Each row is a point. The points of each table are mixes of a few directions, plus a little noise. How many directions does each table use, and how many do they share? Where both have some left over, give the other angles between the two spaces (their principal angles), to ten degrees, smallest first.
(in the rows, 128 means zero)

First (7 x 3)
[[158 114 149]
 [114 133 136]
 [ 80 145 183]
 [105 138 125]
 [ 83 146 140]
 [182 106 109]
 [173 113  54]]
Second (4 x 3)
[[ 88 143 166]
 [157 119  68]
 [131 123 187]
 [135 127  91]]
Directions: first 2, second 2, shared 2

First (6 x 6)
[[111 122 171 129 117 154]
 [134 160 122 147 138 159]
 [154  85 109  78 164  75]
 [134 150 156 130 140 180]
 [119  92 101 122 164  55]
 [116 158 109 163  44 146]]
Second (6 x 6)
[[ 99 177  17  36 143 115]
 [149  93 209 195 117 137]
 [129 126 133 132 127 129]
 [129 126 131 131 128 129]
 [130 125 135 133 127 129]
 [132 121 143 141 126 130]]
Directions: first 4, second 1, shared 0; angles 50

First (10 x 9)
[[ 52 127 145 130 125  66 162  62 111]
 [142 171 139 174 104 116  61 148 143]
 [ 93 150 145 153 112  86 109 100 126]
 [169 101 102  97 160 180 166 168 131]
 [104 132 141 134 112 103 116 100 123]
 [160 116 158 112  54 146  30 100 123]
 [125 163 105 168 179 119 165 178 145]
 [130 107 132 104 116 137 128 110 120]
 [133 105  98 103 184 154 211 156 127]
 [171 110 114 106 137 173 132 159 132]]
Second (7 x 9)
[[ 96 147 130 151 139  95 143 119 129]
 [139 121 127 120 124 139 123 131 128]
 [ 37 182 134 192 160  34 171 103 130]
 [103 143 130 146 137 102 140 121 129]
 [131 126 128 126 127 131 126 129 128]
 [216  76 122  66  97 219  87 152 126]
 [174 101 125  96 112 175 107 141 127]]
Directions: first 3, second 1, shared 1

First (8 x 12)
[[123 147 130 117 119 143 118 143 163 104 100 116]
 [131 113 132 147 145 109 139 120  99 136 144 142]
 [141 131 120  96 118 126 113 177 168 133 105  49]
 [122  97 148 206 177  85 168  68  25 134 177 241]
 [137  92 121 147 141 103 144  94  61 177 185 154]
 [131 148 131 106 121 135 114 176 183 100  83  74]
 [121 153 115  85  91 171 106 133 182 125 109 101]
 [119 144 127 120 115 152 123 115 143 116 120 146]]
Second (9 x 12)
[[160  86 112 112 139  81 130 168 102 189 159  42]
 [129 130 124 120 122 133 124 131 135 132 128 118]
 [135 109 135 154 153  97 142 130  93 134 141 137]
 [124 129 134 141 135 125 133 121 120 118 127 148]
 [104 175 124  97  86 196 106 107 191  92  95 154]
 [ 99 181 127 101  87 201 106 101 193  83  91 168]
 [131 113 139 161 155  98 144 124  92 125 138 152]
 [166  76 108 110 142  71 131 176  95 201 167  24]
 [104 154 147 157 133 151 135  94 131  78 108 209]]
Directions: first 3, second 2, shared 2

First (11 x 20)
[[157 129 115 140 150 146 138 112 142 108 112  89 160 141 113 160 101 136
  114 135]
 [126 149 181  79 104 160  81 162  85 125 156 156  88  52 197 139 117  72
  130 122]
 [100 128  98 170 127 103 113 122 133 122  91 113 151 221  63  92 150 169
  124 122]
 [139 120  92 167 159 128 123 110 152 111  86  69 178 201  66 123 123 156
  115 137]
 [144  91 142  98 140 125 147 139 153 163 159 132 114  46 167 107 148  87
  153 151]
 [122 140  76 159 209 109 165  76 114 158 148 134  90 168 112 144 121 152
   94 102]
 [141 122 192  79  63 163  79 183 126 104 126 125 145  52 174 123 125  76
  156 152]
 [119 140 189  82  47 142 105 172 107 113 144 176 110  61 183 132 128 101
  152 128]
 [121 130  81 165 181 109 149  92 131 142 121 114 125 189  88 127 130 159
  106 115]
 [127 136  98 164 101 104 186  99 150 107 107 140 158 192  82 155 117 200
  125 118]
 [113 123 144 105 126 120 121 141 114 155 157 161  88  84 163 106 148 100
  139 125]]
Second (9 x 20)
[[128 129 129 124 136 129 131 126 124 134 137 134 118 117 138 131 127 122
  126 126]
 [123 118 124 164  63 125  98 150 165  75  50  77 222 222  46 100 138 175
  144 150]
 [127 127 127 133 118 128 124 131 134 120 116 120 142 142 116 124 129 135
  131 131]
 [127 126 127 134 117 127 123 132 134 119 114 119 145 144 114 123 130 136
  131 132]
 [124 121 125 152  84 126 108 143 153  92  76  94 191 190  73 110 135 159
  139 142]
 [134 139 133  87 202 132 162 103  86 189 217 186  21  20 222 159 117  74
  109 103]
 [130 132 130 115 152 129 139 120 115 148 156 147  93  93 158 138 125 111
  122 120]
 [132 137 132  97 185 131 154 109  96 174 195 172  47  47 199 152 119  87
  114 109]
 [125 123 126 146  96 126 113 139 146 101  90 103 174 175  88 114 133 151
  136 139]]
Directions: first 5, second 1, shared 1

First (11 x 32)
[[140 158 150 111 168 109  85 195 109 206 141 197 186 103 101  65 223 203
  247 158  46 165 114 203 114 104 146   7 180 143 169 177]
 [118 103 110 142  94 144 164  71 144  62 117  69  78 150 151 181  47  65
   27 103 197  96 140  64 140 148 112 230  84 115  93  86]
 [125 121 123 132 119 132 138 113 133 110 125 112 115 134 134 142 106 111
  101 121 147 119 131 111 131 133 123 156 116 124 119 117]
 [124 118 121 133 115 134 142 106 134 102 124 105 109 136 137 149  96 103
   89 118 155 116 133 103 133 136 122 168 111 123 114 112]
 [122 114 118 136 110 137 148  97 137  92 122  96 101 139 140 157  84  94
   73 114 166 111 134  94 134 139 120 183 104 121 109 105]
 [129 130 129 127 131 127 126 132 127 132 129 132 131 127 127 125 133 132
  134 130 124 130 127 132 128 127 129 121 131 129 130 131]
 [133 139 137 121 143 121 111 154 121 158 132 155 150 119 118 104 166 156
  174 139  96 142 123 157 123 119 135  81 149 134 144 147]
 [139 157 149 112 166 110  88 191 109 203 140 194 184 104 102  68 219 199
  242 157  50 164 114 200 114 106 145  13 178 143 167 175]
 [128 128 128 128 129 128 127 129 128 129 129 130 129 128 128 127 130 129
  130 129 126 129 128 129 128 127 128 126 129 128 129 129]
 [121 110 115 138 104 139 153  89 140  82 121  87  94 142 144 165  72  84
   58 110 176 106 136  84 136 142 117 199  97 119 104  99]
 [128 129 129 128 130 127 126 130 127 131 129 130 130 127 127 125 131 131
  133 129 125 129 127 131 128 127 129 123 130 128 130 130]]
Second (9 x 32)
[[172 164 169 174 115 137 159 161 139 109  73 150 123 133  29 182  94 167
  101 114 129  93  83  85 117 138 130 164 166 211 128 131]
 [161 136 130 159  86 144 159 111 148  94  95 131 104 139 127 167  77 107
   82 118 172 102 117 121 147 148 105 204 100 141  89  85]
 [ 79  47 135 127  93 182  77 117 165 211 138  96 122 100 139  77 121 145
  158  49 121 121 220 126 102 135 101  82 213 225  72 127]
 [150 178 133 124 164  92 145 157 105 100 131 148 144 142  96 146 155 141
  133 171 105 141  80 123 126 113 158 113 116  96 176 157]
 [ 54  62 118  87 153 149  91  78  88 160 137 118 129  74 173  91 121 137
  155 111 130 113 126 134 144 139 102 121  95  91 156 107]
 [157 180 145 136 157  99 145 169 116 107 120 149 144 143  70 151 151 153
  131 159 100 135  84 112 116 113 159 110 141 132 168 163]
 [127 137 102 108 139 107 131 114 116 109 154 124 129 138 182 118 147  96
  129 161 135 151 128 153 143 121 134 129  80  54 137 123]
 [101 105 105 103 137 126 120  91 108 122 144 121 124 115 189 113 127 102
  130 141 144 133 128 149 149 132 116 142  72  61 136 105]
 [153 142 115 134 108 116 124 155 168 139 160 114 131 165 147 109 161 104
  136 129 117 165 186 149 110 111 147  88 168 142  91 152]]
Directions: first 1, second 4, shared 0; angles 30

First (9 x 32)
[[158  73 175 105 118  75 225  85 127 137 181 145  63 144 100 119 160 124
  132  87 104 121 126 207 147 238 160 181 158  58 200 112]
 [120 139 125 142 132 151  99 143 133 116 108 129 153 131 134 126 125 141
  137 146 135 133 125  99 116  96 116 121 116 150 115 127]
 [107 165 100 149 136 171  57 161 132 116  87 119 179 121 147 132 109 137
  131 161 145 135 128  67 111  48 103  94 104 180  80 136]
 [126 141  96 102 124 101 135 118 112 159 147 107 103 105 134 141 109  90
   95 106 128 117 140 150 149 136 140 104 142 118 108 145]
 [ 94 192  70 149 138 182  22 174 126 124  73 105 195 106 161 140  89 125
  117 169 154 134 133  45 111   7  94  64  97 204  43 149]
 [141 105 144 113 123  99 174 107 125 137 155 133  94 132 116 126 140 121
  125 106 117 123 129 168 140 179 145 149 144  95 158 123]
 [139 115 121  97 121  83 176 101 114 157 166 118  79 116 121 135 126  95
  102  93 117 116 137 181 154 182 152 130 152  90 142 136]
 [142  92 183 148 128 137 159 122 146  97 128 158 130 161 110 109 162 169
  166 136 119 137 113 134 112 162 128 177 125 111 180 102]
 [124 131 138 147 132 154 106 142 138 109 108 137 154 138 130 122 133 150
  146 148 133 136 121 100 112 103 115 132 114 146 127 121]]
Second (9 x 32)
[[102 126 175 130 160  83 189 142 153 104  87 188 120 167 105 124 231 137
   50 178 114 156 162 148 132 170 103 179 109 135 173 170]
 [161 114 104 131  96 170  85 109 109 142 173  81 131 102 143 125  41 132
  217  79 137 104  89 116 120 107 155  99 148 110 106  78]
 [142 138  84 124 107 158  77 122 108 149 154  81 136  95 149 134  50 114
  174  95 140 107 107 110 127  88 144  83 140 129  84 105]
 [149 119 112 130 107 156 100 116 116 137 157  96 130 111 138 126  70 130
  187  96 134 111 103 120 122 114 146 110 141 116 114  94]
 [137 142  86 124 111 153  81 125 110 149 148  86 135  98 146 135  61 113
  161 101 139 111 113 111 129  90 140  86 137 133  87 112]
 [112 130 150 129 146 103 159 137 141 117 104 160 124 148 116 127 184 131
   81 156 121 143 148 138 131 148 113 153 117 134 149 153]
 [138  82 205 141 139 109 199 118 154  93 123 182 113 177  97 108 206 168
  133 146 110 146 127 158 119 199 124 203 124 100 208 118]
 [ 93 148 144 123 160  85 165 149 144 118  81 172 126 150 115 134 213 119
   33 178 120 152 169 137 137 142 100 150 108 151 142 183]
 [119 153  91 120 126 134  96 135 117 145 126 106 135 106 142 139  98 107
  116 124 136 122 132 114 133  94 127  92 128 144  90 139]]
Directions: first 2, second 2, shared 1; angles 90

First (10 x 32)
[[139 135 143 102 123 149 109 128 144 106 149 114 118  92 136 104 141 129
  121 111 140 134 123 132 169 122 135 155 122 131 124 153]
 [ 91 116  97 176 144  94 131 120 105 170  90 152 172 185 124 175 134 115
  133 172  94 116 115 149 103 132 126  79 146 130 141  89]
 [ 94  87 105 152 142 100 125 100 113 172 109 127 174 162 121 169 144 111
  125 161 111 103 117 152 127 121 117  91 138 126 142  98]
 [109  58  95 104 111  88 148  80  97 179 138 104 136 133 114 161 144 102
  100 129 160  78 163 122  98 103 118 114 106 111 119 101]
 [130 136 153 134 146 154 104 134 153 109 131 121 145 117 133 115 133 136
  141 132 111 143  97 147 175 133 121 135 142 136 143 146]
 [107 152 149 198 177 146 101 149 153 123  87 152 187 173 132 143 122 142
  169 174  58 158  62 169 163 153 114  92 174 147 166 121]
 [134 138  77  58  63  97 137 115  87 135 162 129  69  85 142 120 162 100
   66  90 194 102 197  98 104  98 178 164  81 116  73 133]
 [161 126 161  87 118 159 130 130 151  95 163 100  93  79 126  88 118 141
  128  90 158 134 138 109 148 124 120 169 112 124 122 161]
 [187 197 163  94 104 168 145 178 148  59 155 135  47  81 135  63  91 159
  136  73 156 169 152  81 109 144 144 184 111 130 104 171]
 [129 136 138 176 151 125 151 146 129 133  97 147 139 174 116 142  91 145
  161 148  97 142 115 122  83 151 107  98 147 130 146 108]]
Second (8 x 32)
[[119 113 147 128 126 104 144 142 123 122 131 141 126 125 127 138 135 137
  123 120 119 132 124 123 144 135 133 131 129 112 124 129]
 [136 141 111 127 129 149 114 116 132 134 125 116 129 131 129 118 124 120
  131 135 134 123 131 132 113 122 123 124 128 141 132 126]
 [ 88  60 215 130 118  18 201 193 106 101 140 190 119 116 122 174 154 169
  107  91  91 148 113 105 204 161 151 143 128  58 108 134]
 [ 92  70 204 130 119  31 192 185 108 105 139 182 120 118 123 169 151 164
  110  96  95 146 115 108 195 157 148 140 129  65 109 133]
 [152 169  75 127 134 193  84  88 140 144 120  91 133 136 131 100 112 103
  140 149 151 116 138 141  82 108 114 121 128 171 140 125]
 [138 145 106 127 130 155 110 112 133 135 124 113 131 132 129 117 121 119
  133 138 138 122 132 134 109 120 123 125 128 145 133 127]
 [127 125 132 128 128 123 131 131 127 127 129 132 128 128 128 129 130 130
  127 127 127 129 127 127 132 130 129 129 127 125 127 128]
 [173 202  33 127 139 249  48  58 152 157 114  60 137 142 135  77  98  83
  151 168 169 106 144 153  44  91 102 114 128 207 150 122]]
Directions: first 4, second 1, shared 0; angles 90

First (8 x 32)
[[159 108 108 175 142 161 157 156 124 101  94 125  91 125 136 122 103 124
   84 120 104 112  93 117 108 172 120 176 155 127 157 119]
 [120 140 126 100 104  99 104  78 140 155 163 138 132 133 119 144 133 127
  164 148 151 126 161 123 163  90 146 120 102 106  93 116]
 [200  75 119 157 136 142 180 133 149 128 104 121 100 131 102  97  96 118
   84 123 142  83 102 121 133 149  95 204 107 115 133 107]
 [ 98 165 121  79  91 101  85  88 125 154 174 148 146 146 132 162 154 131
  171 158 130 142 170 120 165  81 166  76  98 120  85 123]
 [157 107 108 175 135 140 145 111 141 117 112 126  79 116 129 127  91 122
  108 126 130 104 110 116 129 155 125 200 152 100 140 106]
 [ 43 193 145  71 115 111  69 140  97 133 159 137 185 137 155 161 183 141
  178 135 107 186 162 140 122  94 163   7 132 161 116 163]
 [157 105 134 139 151 163 170 203 113 105  87 117 143 138 126  99 135 127
   76 108 101 124  89 135  91 164  97 122 127 168 161 146]
 [ 91 131 162 128 151 107 114 116 135 133 131 112 148  98 126 113 128 132
  159 107 160 147 137 152 113 119 111 119 151 126 138 147]]
Second (8 x 32)
[[117 104 155 168 166 109 126  87 157 133 121 107 109  79 121 103  93 128
  153 101 186 122 128 148 120 132  94 196 170  92 142 122]
 [156  89 149 157 140  97 154  79 167 142 129 108 107  94  94  91  82 119
  141 114 184 101 130 138 134 127 102 206 130  94 130 118]
 [105 177  89 115 100 162 111 181  83  98 123 150 130 164 164 172 158 133
  105 151  42 156 118 104 113 149 181  54 138 166 138 139]
 [102 136 133 130 144 137 109 134 122 124 123 127 134 122 146 135 140 135
  137 118 133 142 128 136 121 126 120 118 149 128 132 129]
 [143 168  74 137  75 149 148 163  99  94 126 145 100 161 137 160 117 119
   91 162  28 137 114  88 116 168 205  87 131 162 145 139]
 [128 109 151 108 145 119 121 118 140 152 133 124 154 125 119 113 144 131
  142 118 172 121 139 145 140  99  91 133 106 119 110 122]
 [146  82 166 129 155  99 137  85 166 159 133 110 138 101  96  89 112 125
  150 108 210 104 140 151 145 101  74 186 110  96 112 116]
 [124 159 103  81 100 155 117 179  92 123 134 152 157 179 146 160 177 132
  107 152  69 142 130 112 133 120 156  46  93 168 113 133]]
Directions: first 4, second 3, shared 2; angles 40
